Each wall is flat, endless, passes through zero and stands at right angles to its row. A trip goes straight from one point to another. Which walls does it cross, in order?

Walls:
(1): [36.3  2.0]
(2): [ 6.3 -3.9]
(3): [21.4  9.5]
(4): [-19.4  22.6]
(5): [ 7.8 13.6]
(6): [20.7 -6.4]
(7): [-18.5 -23.3]
Trips:
[-9.9  9.4] to [12.7 -3.4] => 3, 1, 6, 2, 4
[ 39.0 -27.6] to [ -8.3 -33.5] => 7, 3, 1
[-29.4  -8.1] to [-15.2   1.6] => none
[ 23.5 -15.2] to [-7.4 25.2] => 5, 4, 2, 6, 1
[ 5.9 50.5] to [19.6 -7.3] => 6, 2, 4
[-24.0  -8.2] to [ -2.2 -22.9] => 4, 2, 6

Walls:
(1): [ 26.5  -9.4   2.1  16.2   8.1 -32.6  20.4   3.7]
(2): [ 26.5   5.4   8.1 -19.9 -20.4  42.1  -1.1   9.9]
(3): [ 11.2  -9.6  -5.3  -8.0 -17.6 -43.8   9.7  -7.1]
(4): [-26.9  44.0 -26.9  33.7   1.3   5.7  -2.1 -16.5]
Trips:
[ 11.8  13.9 -47.7  -4.8  -0.3  -8.6  -5.2   1.9] to [-23.8  32.3  18.5 -17.2   5.7   5.5 -33.9  13.1] => 1, 3, 2
[-22.0 -12.2  33.4  34.3  17.9 -10.9   2.1   5.2] to [  8.5   6.7  34.4  -6.8  19.3  23.3 -10.3  -2.0] => 4, 1, 2
[  8.0  -8.4 -14.4 -26.7 -14.0 -30.5 -28.0   8.8] to [-20.9  19.2  14.3  18.3  12.2  22.3  21.5  -5.1] => 1, 4, 3
[  7.9  -1.8  24.7  28.9 -15.4 -18.0 -45.7  -4.8] to [ -0.6  37.4  25.4 -15.6   0.4   9.9 -18.8   6.4] => 1, 3, 2
[-13.4  22.9  -9.1 -19.2   8.3  -2.3   9.8  12.5] to [ -6.7   9.6  20.1  10.3  -0.3  15.1 -28.6 -10.5] => 2
[-30.8  -6.1 -15.3  13.0  32.1  15.2 -22.0  -8.4] to [-23.3  -0.9  10.7 -12.7 -13.3 -34.6  15.9  -9.3] => 3, 1, 4
[-23.8   4.9  -6.9  -6.1   0.2 -13.6   4.9  10.3] to [-11.9 -11.3   0.7 -27.7 -11.5 -24.7 -36.0 -17.5] => 4
[ 14.9  -0.4  14.3 -10.5  -0.7  -3.6  -1.0  21.9] to [ 26.9   8.0 -10.8 -27.1  22.8  -4.1  -8.8 -13.7] => none

Walls:
(1): [  7.3 -21.5   8.7 -11.9   1.7 -33.3 -17.9  -5.8  28.0   4.7  12.1  12.2
 -18.4  11.3]
(2): [ -0.1 -13.4  17.4   9.8 -15.4 -33.7 -16.8 -43.3 -18.7 -22.2 -18.4  31.6
  51.3   9.6]
(3): [-12.0  11.9  60.4 -18.4 -14.6 -17.4   9.7   6.1 -22.1  16.4  16.3   8.6
  23.8 -20.8]
(4): [-17.2  23.0  -2.7  39.7   8.9  25.3  17.4 -17.7  -0.3   5.6   5.3 -10.0
  -0.6  28.6]
Trips:
[ 19.5   9.7   3.4  -0.3   1.9   2.1  23.3   6.1 -10.8  21.9  12.4   5.9
  -0.9   8.9] to [  1.5   2.8   2.4  25.9  -4.6   6.4   3.2  19.4 -27.8  15.8  25.9 -25.7
 -21.6  -1.9] => none
[-40.3 -11.7  -8.6  21.1  18.7  29.4 -25.0  42.2 -22.6  30.9   6.0  -8.3
   5.2  -1.4] to [ -3.4 -18.9 -15.5   4.4 -26.0  -9.2  -1.8   8.9 -16.7 -22.0 -18.9 -18.9
  17.0  -5.1] => 4, 2
[ 37.1  12.3   0.2   0.9   0.2 -37.9   6.7   8.0   6.6 -12.8 -19.8 -20.1
  13.9 -13.6] to [-10.5 -18.7  14.6  -6.7 -26.7  36.3  10.8 -11.4 -27.0   5.3  11.3  12.1
  27.0 -47.1] => 1
[  9.7  12.5  17.6   7.4  -5.8  -5.0  -2.7 -19.3   5.2 -12.6  51.7 -15.4
  12.0 -18.4] to [ 31.4   4.0  15.7   1.1  -6.1 -19.1  16.4  -6.0  30.4  -8.5  10.1  -5.1
  -0.5  11.3] => 4
[  4.5 -15.5   9.2 -29.7   8.6   9.3  12.8   4.5  15.1  -7.6  -4.5  15.1
  -6.9  -4.5] to [ 21.4  -5.5   7.3   8.8   6.3 -12.2  14.7   0.3  13.6 -30.1 -32.9 -20.8
  -1.6   5.3] => 3, 2
[-15.9 -25.9  16.5   9.1 -12.6 -12.7  16.8 -38.5  -7.1  -3.3   1.6   2.5
  -6.0 -13.1] to [ 15.3 -14.3   2.1  -1.7 -12.9 -25.7  24.3  18.9  12.7   0.4   5.9   1.4
   8.4   0.7] => 4
